Each row is a point. Each table stands for the endless flat space through its points: a line for two points, a plane for three, and so on. The two share one point or none. Which?

First:
2,18,20
-13,0,20
Second (2 x 3):
7,30,5
-13,-2,25
They share: -8,6,20

First, 4 rows:
-14,13,18,-14,16,29,6,3
-28,-12,18,7,37,26,-17,14
-34,-19,24,15,40,31,-10,20
-9,19,20,-17,11,32,15,1
Second (2 x 8):
-7,-7,26,16,18,14,5,6
21,13,2,-16,38,30,-19,-6
They share: no point

First, 3 rows:
-3,30,-8,-31,16,11,44,0,15,-47,2
57,25,52,4,21,-24,4,25,-25,-12,-63
64,29,55,3,27,-28,-1,26,-33,-4,-72
Second (6 x 11):
27,-2,22,-23,28,-55,41,-18,-7,-21,-32
-1,50,9,-37,4,-17,10,17,21,-55,-34
60,11,57,10,7,43,8,-1,-14,0,-11
65,40,27,24,-12,-11,22,-3,-23,-35,23
51,13,45,-11,33,3,50,13,-20,-13,-17
10,-12,40,-49,49,-2,29,0,7,-1,-72
They share: no point

First, 4 rows:
-23,-9,41,17,-20,-14,-25,-22,14,-30,-36,-36,17,-9
-33,-28,66,-8,-16,20,-37,-43,36,-20,-11,-59,8,-9
14,-30,38,-35,-9,67,-18,-12,61,22,0,-64,1,-58
-31,19,13,45,-48,-42,-1,14,34,-58,-40,-16,5,27
Second:
-11,6,28,21,-16,-8,-19,-8,-11,-7,-22,0,-4,-21
-33,41,78,26,-27,-4,-30,27,14,-26,-3,-45,20,-65
-1,21,42,35,-24,-1,15,10,42,-35,-42,-48,-8,3
2,-32,-4,-2,-35,-13,-33,1,34,-20,-17,-17,32,-30
-24,15,50,16,-23,-10,-42,9,-9,-11,1,-11,18,-59
They share: -7,0,20,16,-27,-5,-9,3,31,-23,-33,-31,10,-16

First:
-2,3,4,33,-35,-23,-22,40,-12,-4,31,15,-31,1,-1,7,16,-21,41,33
-10,19,8,15,-19,-10,-39,27,-13,5,41,26,-47,7,5,3,23,0,42,31
2,-5,0,37,-39,-26,-19,47,-7,-1,29,6,-31,7,7,1,15,-28,48,41
Second, 3 rows:
-17,43,40,26,-49,-53,-8,18,-19,-13,12,11,-45,-30,-22,23,5,-18,2,-17
-2,14,14,31,-39,-20,-22,35,-37,-28,36,28,-23,-19,-14,28,25,-23,29,18
-15,29,32,32,-53,-39,-12,20,-35,-27,28,13,-41,-28,-6,29,13,-24,12,-3
They share: no point

First (5 x 24):
-33,23,26,73,28,-22,24,15,13,-17,22,3,-19,43,19,-53,-37,-29,-80,-1,29,19,-12,-1
-14,-25,16,-23,24,-34,11,-20,-46,-39,11,-12,-21,53,-34,34,-7,-47,-19,-15,4,-11,38,-40
-9,-3,32,25,40,-70,-8,-31,-13,-29,54,1,-31,67,17,-33,-43,-9,-36,33,-9,29,-34,-19
-15,-15,22,-3,20,-35,8,-14,-30,-42,18,-4,-22,55,-23,13,-11,-43,-34,-5,4,1,22,-28
-39,26,36,41,-6,30,35,46,-9,-37,-41,-7,2,7,-1,-9,-6,-55,-73,-44,43,-1,37,5
Second, 2 rows:
-37,9,44,13,23,-8,4,-6,-25,-31,1,-32,4,35,19,-11,-30,-34,-19,-28,19,-7,0,-6
-9,5,16,17,51,-36,36,6,-33,-3,-15,0,-28,-1,-1,-3,-18,-18,-43,-8,43,17,20,-42
They share: no point

First:
-23,19,20,43,11,-8,15,5,-46,23,-21,-57,1,-5,-35,-8,-20,18,46,14,-33,14,1,-18
-54,9,-2,-12,25,30,-33,11,-7,-44,-26,-28,-26,50,16,-59,10,16,-28,6,32,10,36,-60
-35,20,19,34,4,-5,35,0,-29,22,-4,-49,-21,-14,-31,1,-17,-1,63,17,-44,-11,20,-18
-12,15,16,42,19,-6,-21,11,-55,10,-44,-58,22,20,-26,-29,-14,40,8,12,-4,46,-12,-24
Second:
-43,7,36,1,9,-21,12,5,-3,-22,-26,-52,-22,49,9,-41,6,-15,20,-2,16,36,62,-26
-57,7,0,-10,-19,-12,-27,-27,4,-19,-35,-51,18,56,13,-38,7,-11,23,-10,8,22,43,-48
-49,10,9,-2,-6,-9,-15,-13,-3,-19,-29,-46,2,49,9,-35,6,-6,17,-2,10,21,41,-38
They share: no point

First (5 x 24):
-1,10,23,6,-31,25,-25,-7,2,5,5,27,38,55,-10,3,16,29,47,-9,29,-1,2,54
-28,13,9,-26,-9,-5,-27,11,-21,-35,23,36,-30,2,7,11,44,-2,19,-24,32,32,-7,-1
-49,22,-10,-40,14,-11,-16,17,0,-13,10,6,-6,17,1,-8,59,-3,41,-45,14,6,-11,4
-8,13,30,0,-22,17,-25,4,-11,-15,9,40,13,32,-1,7,24,18,28,-10,34,15,-6,36
-9,28,17,11,21,0,6,18,-3,12,-19,11,60,36,23,-33,32,-13,32,-47,3,-6,-7,67
Second:
17,43,-23,-6,18,-33,-30,5,-2,1,-18,26,1,-5,49,6,35,39,18,-23,40,59,29,52
0,18,-28,-14,-5,-13,-63,-12,38,-6,40,7,-13,19,42,-7,24,29,80,-27,9,37,38,36
0,28,-16,-19,-15,-10,-41,-8,-6,-25,14,10,23,12,27,0,48,2,30,-12,18,46,11,40
-13,-22,38,-2,-2,-1,9,-9,-77,-5,36,19,-20,10,-1,38,18,-30,-5,-39,29,-27,15,-11
33,33,19,-41,-4,-6,-14,-9,-57,5,47,8,11,48,-1,-2,14,-43,-1,-38,26,15,25,7
34,28,6,-32,11,-15,-31,-14,-27,19,55,2,-9,41,21,2,3,-12,29,-43,22,12,49,11
They share: -10,9,1,-11,-15,-4,-22,0,-18,-18,19,26,-6,15,12,3,32,-6,28,-28,24,25,6,22

First (7 x 24):
-15,-31,68,-17,38,-8,-7,6,35,0,-31,-13,38,7,-22,-29,24,-9,-40,-4,16,35,28,2
37,-6,8,-3,-9,17,-11,-45,-4,13,13,8,18,42,-12,20,5,-43,-10,-7,12,-23,0,-16
2,-41,19,-9,-39,15,-7,-19,-8,-38,-4,-4,85,-26,36,3,32,33,8,-7,-7,44,25,17
-6,-8,46,28,23,-30,-25,-8,18,11,12,19,51,10,-5,-44,-18,7,-50,18,44,55,68,4
-32,-38,70,-40,19,16,23,32,30,-29,-26,-43,59,-26,-3,-12,22,35,-22,-18,-12,47,18,14
44,-51,30,-35,0,12,36,-13,28,-77,-19,-4,29,-3,51,34,32,26,20,-32,1,66,-15,23
29,-19,79,-50,45,-2,61,34,36,-52,-13,-45,-14,2,25,51,27,-21,4,-14,-27,16,-51,29
Second, 7 rows:
42,-38,39,-11,20,22,49,-60,-27,-53,6,14,61,22,5,19,29,24,-23,2,11,14,-25,17
53,-18,17,5,13,-48,-19,-2,27,11,59,-55,9,-2,1,50,24,-2,49,19,-5,22,4,9
47,-32,-7,19,2,-21,-12,-4,29,-9,71,-64,2,25,9,34,-18,-19,27,24,-12,4,6,-14
35,-15,27,-39,25,5,27,-5,-28,-26,41,6,44,-19,3,17,35,50,13,21,8,57,-17,51
59,-35,27,-8,22,-12,9,-12,4,-24,46,-30,37,11,8,39,-4,3,8,14,-15,36,-2,22
43,-23,12,-1,12,-1,27,-28,-4,-23,31,-20,43,16,6,21,29,24,11,20,3,14,-11,14
11,9,-12,-5,-18,3,16,3,20,3,35,-18,14,-8,20,6,23,29,34,18,26,5,-5,7
They share: no point
